Each row is a point. Two turns around zero, p and q, are shown by what they do to some points. Where does a point land after both, in the order given? Backwards means that the second turn is done in reverse. Each puzzle has new turns, and all numbers are rounded.
In the rows, 128 means zero.

Turn p:
[101 115] => [110 104]
[ 94 140] => [ 92 123]
[119 139] => [115 134]
[198 118] => [195 151]
Turn q:
[130  80] => [90 99]
[163 171] => [183 124]
[ 86 122] => [ 99 159]
[132 139] => [139 131]
Where do these land?
q, then p: [122 192] => [152 187]
p, then q backwards: [151 124] => [135 150]
q, then p: [154  94] => [135  86]
p, then q backwards: [121  92] => [163 116]
q, then p: [ 92 138] => [101 154]

Turn p:
[120 148 125 140] => [138 150 129 124]
[103 115 125 110] => [138 108 114 107]
[106 138 108 121] => [154 131 112 119]
[109 124 145 135] => [119 133 128 103]
[106 105 108 143] => [122 129  89 120]
[225 138 158 119] => [ 97 116 198 195]
Turn q:
[115 114 115 163] => [131 132  88 139]
[103 122 137  85] => [ 94 100 149 114]
[160 179 135 178] => [177 161 136 179]
[129 104 146  97] => [123 103 141  96]
[133 121 108 117] => [115 143 127 113]
Where do these land?
p, then q backwards: [118 149 128 104] => [152 126 151 129]
p, then q: [130  83 145 134] => [ 92 108 104 123]
q, then p: [134  86 108 130] => [167 105 119 138]
p, then q backwards: [103 202 129 147] => [204 142 107 136]
q, then p: [155 120 130 125] => [136 117 151 139]

Turn p:
[108 124 145  55 136 146  93 157] => [185  77 130  78 120 125 119 123]
[129 108  60 130 165  96 120  66] => [128 181 146 139 186  74  88 113]
[ 56 124 155 108 132 170 110 124] => [138  73 121  94 174 171 121 118]
[163 163 117 154 105  95 188 140] => [ 77 174 139 136  80 120 163 116]
[159 131 151 154 166 119 139 108] => [114 160 127 132 135 123 134 182]
[131 131 193 158  74 113 120 108] => [123 117 171 172 113 188 149 151]
[174 125 110 137 105 148 164 120] => [122 150 114 158 119 105 178 118]
[171 170 104 167 115 126 122 121] => [129 191 108 155 104 142 134 121]
[148  97 120 179 122 106 145 119] => [ 90 142 131 180 128 111 123 143]
[ 87 105 125  96 142 146 104 193] => [141  60  97  93 113 119  94 114]
[ 84 130 129  70 146 142 104 151] => [159  85 126  71 137 128 107 111]
Turn q:
[153 114 135  70  95  69 123 125] => [167 103 157  93 155  81  91 108]
[149 143 120  91 129 117 154 117] => [130 136 127 113 159 100 105 149]
[144 144 166  63 109 157 128  87] => [126 196 152  89 162 103 113 109]
[131 110 148 154 156  98  90 176] => [100  69 150 144 109 147 124  96]
[156 177 135 115  92 121 129  93] => [158 174 148 144 142 113  85 136]
[ 95 155 147  96 118  98 145 111] => [132 145 136  96  98  92  97 142]
[132 100 130 151 139  99 129  95] => [137 114 132 155 118  89 155 120]
[121 108 130 183 116 152 167 151] => [134 117 139 141 114 166 177 170]
[116 123  95 164 182 169 120 161] => [ 80 108  80 152 125 173 153 133]
[ 83 105  74 193 145 200  96 164] => [116 118  57 152  98 216 181 116]
Where do these land?
q, then p: [ 92 131  96 117  80 137 123 113] => [166 163 119 135 103 106 153 105]
p, then q: [111 161 155 122 171 173 124 139] => [114 122  85  90 176 144 119 133]
p, then q: [118 145 103 121 126  82 126 133] => [138 156 145 125 108 116 104  98]
p, then q: [121  67 119  98 100  77 121 105] => [117 108 193 152  99  96 150  95]
q, then p: [167 149 147 138 140 134  57 152] => [141 134 118 150 196 173 119 155]
p, then q: [104 152  80 170 138 171  98 119] => [115 152  57 172 139 131 117 116]
q, then p: [148  69 133 132 103 136 127 148] => [118 120 129 122 147  94 173 164]
p, then q: [133 133 178 164 159 125 167 158] => [137 106 108  71 102 172 129 147]
q, then p: [102 162 130 116 127 129 211  41] => [101 162 144  87  24 138 100  99]
q, then p: [171  82 125  73 137 154 109 145] => [133 137 136  79 186  91 126 161]
q, then p: [142 157 142 157 128  88 146 157] => [131  84 118 160 107 149 110 151]

Turn p:
[129 119 142 148  79  96 170 108 161 183 165  80] => [175 167 120 174 144 174 200 116 147 131 134 123]
[ 95 113 138 108 155  81 161 127 170 101  84 173] => [ 91  93 117 168  75 111 144 124  96 119  73 105]
[152 121 122 171 158 134 179 137  77 130  90 116] => [118 144 103 118 172 166  91 128  76 128 114  87]
[151 104 143 128  94 135 122 109 171 103  90  72] => [137 121 102 150 125 156 121  96 180  64 125 122]
[149 168 144  98  76 103 150 165 164 119 144 136] => [154 155  85 153  92 114 149 181 157 125 111 147]
[ 93 118 155 172  83 169 126 101 112 157  80 119] => [109 177 135 105 134 161 118  63 167 144 105  99]
[115 114  83 104 180 138  85  96  77 108 137  98] => [129 105 184  99 139 111  95 105  83  94 181 139]
[ 93 175 122 150 175 152  97  98  98 140 143 180] => [ 91 139 165  95 159  60 125 110 103 173 127 133]
[137 148 143 123 145 131 116 112  90 143 131 127] => [144 137 124  92 143 106 127 115 108 134 139 122]
[111 154  88  99 172 162 131 131 165 112  92 178] => [ 40 113 128 122 113  97 123 141 106 113 105 166]
[121  95 165  99 124 168 128 173 100 103 189 150] => [173  93 165  83 120 144 109 175 145 159  95 156]
[146 152 185 174 171 150 106  99 164 164 114 154] => [ 95 105  94 104 186  90 168  92 156 153 105 106]
[116 164  88 130 118 135  87 183 125  98 156 103] => [121 146 162 131 125 106  99 193 159 115 173 130]
[177  90 108 126  93  88 150 122 122  99 154 139] => [179 109 100 183 117 151  99 133 113 141 137 153]
[134  84  92  90  98  78 111 160 124 159 150  95] => [162 117 134 146  77 174 149 148 123 127 197 131]
Turn q:
[109 129 103  99 108  82 102 171 124 146 152 127] => [164  96 103 149 109 157 170 158 115 148 128 127]
[107  83 116 137 119 173 183  84 120 142 126 120] => [ 80 142 105 104 123  98  86 119 163 165 100 109]
[102 175 160 164 109 108 140  81 146 171 172 172] => [130 162 133 109  76  48 174 124 100 130 147 108]
[118  84 164  80  88 155 110 141 170 130 114 138] => [182 154 146 112 125 139 106 156 178 169 125 152]
[183  85  91 125 104 149 122 140 152 101 114 125] => [151 102 114 143 134 137  55 129 136 125 116 169]
[167 127 141 110 164  74 140 143  93 107  71 113] => [131  99 110 141 204 150 153  96 150  92 151 137]
[128 186 157  99 112  98 108 108 136  94 159 138] => [175 152 125  84 107 140 162 119  98  90 148 123]
[128 149  92 169 177 179 144 152 169 169 136  78] => [ 80 167 142 214 113 135  90 137 107 123 111  92]
[182 184 174 146 101 135 148 173 135 139 117  99] => [181 144 164 175 134 118 137  67 127  93  96 115]
[109  86 112  83 158 117 117  85  83  92 134 169] => [ 93  97 100  55 136 157 127 136 141 147 176 145]
[140 115 126 159 156 113 101  83  75 121 148 123] => [ 87  76 138  96 126 113 127 134 123  92 153 103]
[111 123 136 158 144  79  94 120 128  96 126  71] => [119 113 125 125 149 137 151 181 132  59 111 115]
[111 162 127 171 168 169 161 152 128 120 153 170] => [ 67 160 157 146  89 128 142  88  99 133 126 154]
[ 97 104  92  91  82 162 123 159 133 163  70 150] => [153 127 129 138 164 137 111 146 123 227 102 144]
Where do these land?
p, then q: [177 127  89 143 131 157 157  98 150  70  66 142] => [ 78 107 149  90 154 136 121 191  67 128 133 165]
p, then q: [152 140 144 110 112  79 122 105 141 179 151 128] => [120 115  73 146 101  96 114  83 120 125 125 119]
q, then p backwards: [ 97 172 168 143 113  95  92 158 146 121 164 135] => [ 86 138 137  69 126  97 157 131 140 149 162  97]
q, then p: [137 140 145 142 149  94 112 137  87 119 158  92] => [149 116 150 147 135 164 100 128 136  90  89 129]
q, then p: [135  82  88 163 129 155 114 107 116 125  51 159] => [100  67 158  97 101 104 156 120 102 172 150  87]
q, then p: [162  88  72 130 127 165 149 183 142 122  62 131] => [ 54  90 134 107 159 109 124  82 136 186 152 106]
q, then p backwards: [157 139  95 136 165 177 172 127 107 128  60 183] => [140 124  71 182 144 167 115  58 108 143 118 173]
p, then q: [132 109 160  63 132 128  94 124 123 124 151 142] => [175 105  96 111 123 117 113 114 166 148 143 158]
q, then p: [ 76 135 188 117 127  84 147 119 136 138 143  87] => [117 159 101 163 133 141 146 176 122  65  97 131]
q, then p backwards: [ 98 116 150 140 106  97 148 134 121 120 209 136] => [107 130 166  60 107 108 118 148 165 146 102 142]
q, then p: [164 129 119 143  96 208 138 124 109 128  90 129] => [126 101 117  86 120  91 144  59 140 127 156  97]
q, then p: [105 132 155 136 170 115 110 110 169 156 189 100] => [159 175 142 161 129 132 122 187 176 111 117 117]
p, then q: [ 71 154  93  97 107 111 108 136 117 132 170 100] => [173 143 149 121  88 114 174  82 140  99 113 135]
